Every row gives one point. To make a cloud, some directions were put in groups of two or more. Within a group, all points are equally far from the middle, so they leave a hole (a ring in 2 directions, a hollow ball in 3). The other directions are filled evenly. Then the cloud was stretched, turned, moved and blurred a little. How many holes are there, and how many directions does each take, smallest first?
In the rows, zero is written as 128.

Cloud (14 x 2):
[[104 192]
 [ 73 114]
 [ 65 159]
 [109  95]
 [ 97 190]
 [ 92 188]
 [ 79 107]
 [108  96]
 [ 64 131]
 [ 96 190]
 [ 77 110]
 [ 63 141]
 [ 63 151]
 [111 192]]
Holes: 1 (2)

Cloud (22 x 3):
[[144  66 167]
 [193 152  52]
 [193 121  84]
 [189 160  81]
 [137 161 100]
 [137 186  85]
 [ 88 199 109]
 [170 150  50]
 [122 120 196]
 [106 102 180]
 [135 183  46]
 [157 174  57]
 [122 172 116]
 [138 129 135]
 [109 163  66]
 [182 102 143]
 [184  68  67]
 [ 98  85 200]
 [121 172 175]
 [115 162  49]
 [114  90 133]
 [110 176  79]]
Holes: 0

Cloud, 29 rows:
[[117 122 180  90]
 [148  41  80 124]
 [155 158  65  50]
 [131  80 185 154]
 [133 112  60 105]
 [197  46  76  94]
 [148 130 151  71]
 [138  24  90 109]
 [110 182 148  50]
 [194 110 111  82]
 [102 175 172 102]
 [100 172  74 126]
 [ 95 141 181  85]
 [150 164 136 144]
 [116 192 158  79]
 [182 183  76  90]
 [178 157  65  71]
 [166 148  62  61]
 [207  72 149 138]
 [ 87  87 139 136]
 [150 111  87  47]
 [ 64 121 139 117]
 [217  78  93 107]
 [ 57 177 102 107]
 [ 47 175 115  98]
 [185 146 123 130]
 [ 77 107 144 134]
 [160  85  80 150]
 [ 69  90 134  75]]
Holes: 1 (3)

Cloud:
[[ 69 103 105  61 119 180]
 [104  79  57  96 178  73]
 [172 123 187 100 155 150]
 [102 158  87 116 110 201]
 [146 121 123  83  49 109]
 [121  48 166  95  55 126]
 [105  99  61  70 122  52]
 [154 157 155 180 193  80]
 [104 111 129 102 201  57]
 [126 118 142 144 207  49]
 [ 78  87 149  78 171 102]
 [111 198 100 146 127 156]
 [ 89 157 116  57 129 209]
 [ 98 140  85 179 135  76]
 [ 92  88 201  86 142 194]
 [ 85 159 114  85 124 114]
 [ 90 145 169 104 144 224]
 [165 154  63 176  65  85]
 [ 92 178 119 138 114 125]
 [145 119 169  99  43 214]
 [119 170 116 190 157  85]
 [131  70 157 158  38 162]
 [124 164 104  72 211 130]
 [134 132  44 118 148  36]
 [150 135 205  85 167 167]
 [108 182 179 120 133 178]
 [160 165 166 160 209 132]
 [101 131  93 183 151  73]
 [136  94 184 173  93 187]
 [158  94 121  62 110 160]
 [113  94  52  85 135  39]
 [156  53 165 123 152 123]
 [100 163 159 155 118 123]
 [132  63 164  68  70 184]
 [139  72 100 167  38 133]
 [ 89 146  77 155  97  91]
 [ 76 105 162 130 119 131]
 [154 163  73 166  42 117]
 [104 149 188 122 140 227]
 [157 115  96 195  31  71]
 [160  61  94 173  86  56]
 [112 191  91 164 127 117]
 [ 65  87 110  57 141 138]
 [112 153 203  80 155 212]
 [137 188 162 179 162 165]
 [146  82  71 104  96  36]
 [161 107  55 157  93  31]
 [172 120  93  90 124 134]
 [130 130 160 123 202  66]]
Holes: 3 (2, 2, 2)
